Every row gives one point. Each copy is the shape, with its points in the same order, turned, moved and blurred by noise. Is it also mirrored, or only turned?

Shape (7 x 2):
0:  2.2  1.4
1:  0.2  1.2
2: -0.9  0.1
3:  0.0  1.0
4: -0.3 -5.0
5: -3.5  7.3
6:  0.4  2.5
Copy 1 (7 x 2):
0:  1.0  3.6
1:  1.5  1.8
2:  0.9  0.3
3:  1.3  1.5
4: -3.9 -1.2
5:  8.7  0.4
6:  2.8  2.2
Copy 1 is: mirrored
Copy 2, 7 rows:
0:  1.5 -1.5
1: -0.1 -0.5
2: -0.4  0.6
3:  0.5 -0.6
4: -5.2 -3.0
5:  3.9  6.0
6:  1.6 -0.2
Copy 2 is: only turned
Copy 3 (7 x 2):
0:  0.8  1.5
1: -0.4  0.4
2:  0.0 -1.5
3: -1.3 -0.2
4:  5.3 -1.8
5: -7.5 -1.7
6: -1.8 -0.3
Copy 3 is: only turned
Copy 4 (7 x 2):
0:  2.6  1.0
1:  2.6 -1.0
2:  0.6 -1.7
3:  1.6 -1.0
4: -4.1 -0.5
5:  7.5 -5.4
6:  3.5 -1.1
Copy 4 is: mirrored

Shape:
0:  1.2 -2.1  1.8
1: -3.7  3.3 -4.7
2:  2.0 -3.3 -1.6
3:  3.2  0.9  2.5
4: -0.8 -3.0 -2.7
5: -2.9  5.3  3.6
6:  2.5  4.2  1.6
7: -1.3 -1.9  1.9
8: -2.6 -3.3  2.3
Copy 1:
0:  1.5 -0.6  3.0
1: -4.8 -1.3 -4.7
2: -1.3  1.5  3.1
3:  3.7  1.6  0.5
4: -3.4 -0.5  2.4
5:  3.3 -3.9 -5.2
6:  3.3  1.0 -2.7
7:  0.7 -2.8  2.2
8: -0.2 -4.3  2.8
Copy 1 is: mirrored
Copy 2:
0:  1.8  1.0  0.8
1: -4.7 -6.1 -1.1
2:  3.4 -2.2 -1.0
3: -0.1  2.6 -2.3
4:  1.9 -3.9  0.7
5: -7.1  1.9  0.6
6: -2.8  1.9 -3.7
7:  0.4  0.2  2.7
8:  0.8 -0.3  4.3
Copy 2 is: only turned
Copy 3 (9 x 3):
0:  0.0  2.0  3.8
1:  1.4 -3.3 -4.3
2:  3.5  1.4  3.3
3: -0.9  4.8  1.6
4:  3.2 -1.6  2.4
5: -6.0  0.4 -2.3
6: -1.8  4.7 -1.8
7: -1.3 -0.5  3.6
8: -1.5 -1.8  4.8
Copy 3 is: only turned

Shape:
0: -0.4 -0.9 -0.6  0.0 -2.6  0.2
1:  0.0  2.7  2.9  2.2 -0.1  3.5
2:  0.4  3.9 -1.2  2.3  0.1  3.1
3:  1.1 -4.1 -1.5  1.9  3.9  0.5
4:  0.9  3.3  6.8 -3.6 -2.1 -1.0
5:  1.3 -2.4 -3.4  3.2  4.3  2.7
6: -0.5 -0.5  0.2 -3.2  1.7  1.2
7:  1.8  2.1  2.0 -3.0  0.7 -6.2
8: -6.2  3.8 -2.6  1.1 -5.1  0.2
9: -0.7  0.8 -0.4  2.6  4.6 -2.5
10: -6.1  0.5 -3.1  4.6  1.6 -2.0
Copy 1:
0:  1.6 -2.1  2.5  0.4 -2.6 -0.7
1: -1.5  2.7  1.8  0.5 -2.9 -4.4
2: -1.2  1.9  2.0 -3.4 -1.4 -3.1
3: -2.3  0.4  0.2  1.6 -0.5  4.3
4:  4.0  0.9  2.5  4.8  0.6 -7.3
5: -4.0  1.3  0.8 -1.3 -0.7  4.0
6: -1.2 -1.5  3.5  2.5  1.4 -1.1
7:  5.2 -1.1 -0.9  2.4  4.2 -2.7
8:  0.5 -6.2  1.6 -4.0 -4.6 -5.8
9: -1.6 -0.3 -3.3 -0.2  1.5  0.0
10: -2.9 -5.2 -3.9 -2.6 -2.7 -0.6
Copy 1 is: only turned
Copy 2, 11 rows:
0:  0.9  0.8  0.6 -0.4 -3.1 -1.4
1:  2.4 -1.4  2.3  3.1 -0.5  2.5
2: -0.5 -0.8  2.7  4.7 -2.8  1.7
3: -0.8  2.1 -5.2  2.5 -0.1 -0.5
4:  1.6 -1.9  5.2 -4.6  2.8  1.6
5: -1.4  2.3 -4.6  5.4 -1.5  0.4
6: -0.6  3.7  0.8  0.3  1.2  0.0
7: -4.0 -2.5  2.1 -3.7  3.0 -2.7
8:  1.8  0.8  6.7  2.6 -5.5 -4.9
9: -2.2 -1.7 -1.2  3.7  1.8 -3.2
10:  0.7 -0.2  0.1  6.0 -1.8 -7.3
Copy 2 is: mirrored
Copy 3, 11 rows:
0:  2.0  0.1  0.2 -1.0 -0.6 -1.9
1:  0.1  5.5  1.1  1.4 -1.5 -3.3
2: -1.3  4.8 -1.3 -0.4 -2.5 -0.4
3: -2.1 -0.8  0.7  1.3  4.9  1.2
4:  7.1  3.2  2.6  4.5 -4.6 -2.7
5: -3.2  1.5 -1.3 -0.1  4.3  1.5
6:  3.3  1.9  2.5  0.5  1.3  1.8
7:  4.5 -2.1  1.7  5.2 -4.3  2.3
8:  0.6  0.8  2.0 -6.5 -5.7 -2.1
9: -2.9 -0.5  2.6  3.5 -1.0  1.7
10: -4.8 -1.7  4.2 -3.1 -1.9 -0.1
Copy 3 is: mirrored

Shape (12 x 8):
0:  1.7 -4.8  1.3  3.8  5.3  1.5 -2.9 -0.7
1:  1.9 -1.5  3.1 -0.9 -3.2  1.3  0.4 -4.4
2: -1.9 -0.7 -1.1 -2.3 -0.5 -5.7 -3.4  1.1
3: -2.5 -1.2 -1.3  2.3 -2.5 -2.2 -4.5  2.8
4:  1.0 -2.8  2.6  4.5  3.1 -0.6 -4.6 -6.2
5: -1.1  3.1 -0.5  1.0 -0.3 -3.6 -3.6  3.0
6: -1.1 -3.3  0.9  2.6  4.6  2.8 -6.5 -4.1
7:  0.4  2.2 -2.3 -0.8 -3.3 -2.4  1.5  0.3
8:  3.5  0.8 -0.2 -3.6 -3.2  1.9  1.1 -4.6
9:  4.1 -5.2  1.3  3.1  0.4  0.5 -3.9 -2.0
10:  1.1 -0.5 -3.1 -0.7 -4.2 -1.2  2.2 -3.1
11: -5.4  0.6  1.3 -0.2  0.1 -3.7 -1.7  1.2
Copy 1 (12 x 8):
0:  1.4 -6.9  4.6  3.1  0.9 -2.4 -2.3 -2.6
1:  3.5  2.2 -1.9  1.8 -0.4  3.1 -1.7 -4.2
2: -3.2  2.9 -0.9  2.4  1.3 -5.0 -0.1  1.6
3: -3.5  0.2 -0.7  1.1 -2.4 -3.8 -3.6  1.9
4:  2.6 -3.6  0.3  4.4  2.7 -3.3 -6.4 -5.4
5: -1.8  0.5 -1.5 -1.8  1.3 -3.9 -3.4  3.7
6:  2.5 -5.6  1.5  6.0  1.4 -2.4 -5.8 -1.1
7:  0.2  1.6 -4.5 -1.4 -0.2 -2.1  1.0  0.8
8:  6.5  1.9 -3.8  2.1  0.9  1.7  1.5 -1.3
9:  2.9 -1.4  3.0  2.8 -2.0 -3.3 -3.2 -4.4
10:  1.9  0.4 -6.0  0.8 -1.6 -1.1  2.4 -2.4
11: -4.8  1.1 -1.5  1.7  3.0 -0.7 -3.0  2.1
Copy 1 is: mirrored
Copy 2 (12 x 8):
0: -2.0 -1.9 -3.0 -3.1  3.4  2.6 -5.0 -1.7
1:  4.5  3.1  0.7 -1.3 -1.2  2.1  0.3  0.1
2: -1.6 -1.1 -0.1  0.0  2.8 -0.3  6.4 -2.4
3: -1.6 -2.7  0.8 -0.5 -0.1 -2.6  2.5 -5.3
4: -0.9  3.3 -0.4 -5.5  3.2  4.0 -3.0 -3.7
5: -3.6  0.8 -0.2 -0.4  1.8 -4.8  3.3 -3.1
6: -4.3 -0.2  0.0 -5.7  0.9  4.6 -3.3 -1.5
7:  1.3  2.6 -2.7  1.8 -1.7 -2.4  4.2 -1.8
8:  4.1  3.6 -2.2 -1.7 -3.3  1.7  3.1  2.2
9:  2.4 -1.8 -2.2 -5.3  2.1  1.4 -2.9 -2.2
10:  3.4  2.6 -3.8  1.1 -3.0  1.1  4.0 -2.6
11: -3.6  0.5  2.6  2.8  1.9 -0.4  2.9 -3.5
Copy 2 is: only turned

Shape:
0: -2.5  3.2  1.7  7.0  3.9 -3.0  3.5  0.8 -1.8
1:  2.4  3.1  0.8 -3.1  2.1  1.9  6.1  3.9  0.1
2:  7.3 -2.7 -0.4  1.8  1.3  0.7 -1.5  0.8 -3.2
3:  1.5 -1.0 -0.3  2.5  2.2  2.5  1.9  2.5 -5.4
4:  7.0 -4.5  1.3  4.6 -3.2 -1.9  2.9 -0.1  3.9
5: -3.9 -0.7 -1.3 -4.7  2.1  2.1  3.1  0.7 -3.4
6:  1.7  1.9 -2.7  0.2  2.5  2.4  4.1 -4.2 -1.2
7: -4.6 -2.5 -1.6  1.8  5.1  1.5  2.6 -3.6  0.2
8: -1.1  2.8  2.6 -0.8  5.2 -4.3  0.4  1.1  1.9
9: -1.8  3.7  0.1  5.5 -0.6  2.4  0.5 -0.4 -1.0
10: -0.7  0.5  2.4  0.1 -2.2  2.4 -1.7 -0.6  0.8
11:  5.4  4.5 -1.5  1.4 -0.1 -4.2  0.8  0.6 -2.2
12: -1.3  1.4  4.0 -1.1 -0.9  2.3  2.4 -0.2 -2.2
13: -1.1 -2.9  2.7  0.7 -1.6  2.4 -1.7  2.7  0.9
14:  3.0 -1.1  1.4  1.0  0.6 -2.2  4.5 -3.7 -0.8
Copy 1 (15 x 9):
0:  2.6 -1.4  1.9  2.8  5.7 -5.3 -3.3  0.8 -3.9
1:  5.3  1.5  3.5 -3.1  2.5  2.0 -2.0 -4.6 -0.4
2: -0.7 -1.7  4.6 -0.3 -3.7 -0.1 -3.5  2.4  3.4
3: -1.0 -0.8  6.6 -3.2  3.1 -1.9 -3.2  1.9  0.2
4:  3.0 -6.2  2.9  4.4 -1.7  1.5  3.2 -0.1  3.8
5: -3.9  4.0  3.9 -3.9  4.3  0.6 -0.3 -3.3 -2.0
6: -0.1 -3.1  2.0 -3.4  0.9  2.5 -2.6 -2.3 -4.7
7: -5.4 -2.3  0.1 -0.4  6.5  0.1 -1.0 -0.4 -4.6
8:  1.3  2.5 -2.7  3.0  3.3 -2.6 -3.6 -3.6 -0.4
9:  1.8 -2.6 -0.1 -2.6  2.9 -4.5 -0.5  3.0 -3.2
10: -2.1 -1.0 -1.2 -3.4  0.2 -3.6  1.9 -1.0 -0.3
11:  4.4  0.0  2.6  2.2 -4.2 -1.2 -3.6  0.6 -2.4
12:  0.0 -0.2  3.3 -3.5  2.0 -3.8  0.3 -4.0 -1.2
13: -1.2  0.4  0.5 -2.7  2.2 -3.4  3.4  1.1  3.4
14: -0.3 -3.2  4.2  3.1 -0.5  0.3 -1.1 -3.2 -2.3
Copy 1 is: mirrored
Copy 2:
0: -5.3  0.1 -3.0  3.6  4.6  4.6  3.0 -0.7 -0.2
1:  0.4 -1.6  1.6 -2.0 -2.2  4.0  5.2 -6.1  2.8
2:  3.0  1.3 -3.0  0.5 -0.1 -4.7  1.9 -3.9 -2.7
3: -2.0 -0.7 -4.2 -3.0  0.7 -1.3  2.7 -3.0 -0.7
4:  7.1 -2.7 -3.0  6.4  0.7 -0.5  6.5 -1.0 -2.5
5: -1.0 -0.2 -0.8 -6.1 -3.0  3.7  1.3  0.8  3.5
6:  2.9  1.2 -2.9 -1.4  2.7  2.8  0.7 -2.5  5.4
7: -1.2  0.6 -4.9  0.8  0.5  1.9  0.9  3.8  6.3
8: -3.0  2.2  3.6  3.8 -1.1  3.3  1.4 -0.7  1.3
9: -1.5 -4.7 -2.7  0.8  4.6  2.2 -1.5 -1.4  0.3
10:  1.3 -4.8  1.6  0.1  0.6 -0.5 -0.5  1.1  0.9
11:  2.4  1.6 -0.7  2.2  1.6  3.2  0.0 -6.2 -3.4
12:  0.0 -3.0  2.3 -3.1  1.8  1.5  2.5  0.1  0.9
13:  0.2 -5.6  0.1  0.5 -2.2 -1.8  1.8  2.3 -0.5
14:  4.3  2.0 -1.3  1.1  3.6  2.4  4.4  0.2  0.7
Copy 2 is: mirrored
Copy 3 (15 x 9):
0:  0.4  2.9  3.2 -2.1  4.0  1.6  8.4 -1.2  0.2
1:  2.4 -2.0 -4.2 -5.1 -0.2 -0.8  3.5  1.9 -4.4
2: -0.1  0.5  0.7  2.5 -7.3  1.5  3.4  4.0 -0.8
3:  2.8 -2.2  2.4  0.0 -3.4 -0.8  5.8  0.4 -2.1
4: -4.8  5.4 -4.2  0.9 -5.7 -3.0  5.7  2.1  2.0
5:  4.1 -2.9  2.3 -4.1 -0.1 -3.6 -1.7 -1.6 -2.3
6: -2.2  0.1  2.0 -4.4 -2.9  0.5  1.5 -2.5 -3.9
7:  1.3  3.0  3.2 -2.9 -1.0 -0.4  0.9 -6.6  0.4
8:  2.6  3.9 -0.6 -3.5  4.0  2.3  1.0  1.8  0.3
9: -2.5 -0.4  2.0  2.0  2.7  0.1  5.2 -3.1 -3.1
10: -0.4  1.2 -0.5  3.3  0.7 -2.6  0.0 -0.7 -3.1
11: -4.2 -0.2  0.7 -1.9 -0.2  1.8  4.7  6.1 -0.9
12:  1.5  0.9  0.7 -0.7  0.9 -4.0  2.0  0.0 -5.2
13:  2.2  1.1 -2.0  4.8 -0.2 -4.1  1.2 -0.9 -0.5
14: -2.0  5.0  1.1 -3.4 -2.7 -2.0  3.6  1.7 -1.3
Copy 3 is: mirrored
Copy 4:
0: -3.2  1.7 -5.5  3.6  0.3  0.1  3.3  6.2 -3.1
1:  0.8 -2.2  2.4  4.9 -6.2 -1.8 -0.1  3.0 -1.1
2:  0.8 -3.7 -2.1  7.4  1.3 -0.8  2.7 -5.3  1.2
3:  1.9 -0.8 -2.3  4.2 -1.6  1.0  4.4 -2.0 -3.0
4: -3.5 -5.2  1.3  7.4  4.5  4.7  0.3  0.0  4.2
5:  1.6 -1.8  1.4 -0.9 -2.9 -2.2 -1.2 -0.4 -6.4
6: -1.4 -6.7 -2.5  0.8 -2.3 -2.2  2.3  1.0 -2.1
7:  0.8 -3.8 -2.1 -1.9  3.4 -1.7  2.1  3.5 -5.9
8: -2.0  1.1 -1.2  3.9  1.1 -6.3 -1.3  4.8 -1.6
9: -1.9  0.4 -4.7 -1.1 -1.4  1.2  3.2  1.6  0.7
10: -1.7  0.0  1.0 -1.5  1.0 -0.7  1.0 -1.1  1.6
11: -4.1 -2.0 -5.6  6.5 -2.3 -1.6 -1.5 -1.0  1.2
12: -3.1  0.3  1.8 -0.2 -2.4 -0.7  2.2 -0.1 -1.8
13:  1.0  1.9  2.4  0.5  2.4  0.8  0.8 -0.8  1.1
14: -5.3 -4.9  0.3  4.6  1.0 -0.4  1.7  0.5 -2.5
Copy 4 is: only turned
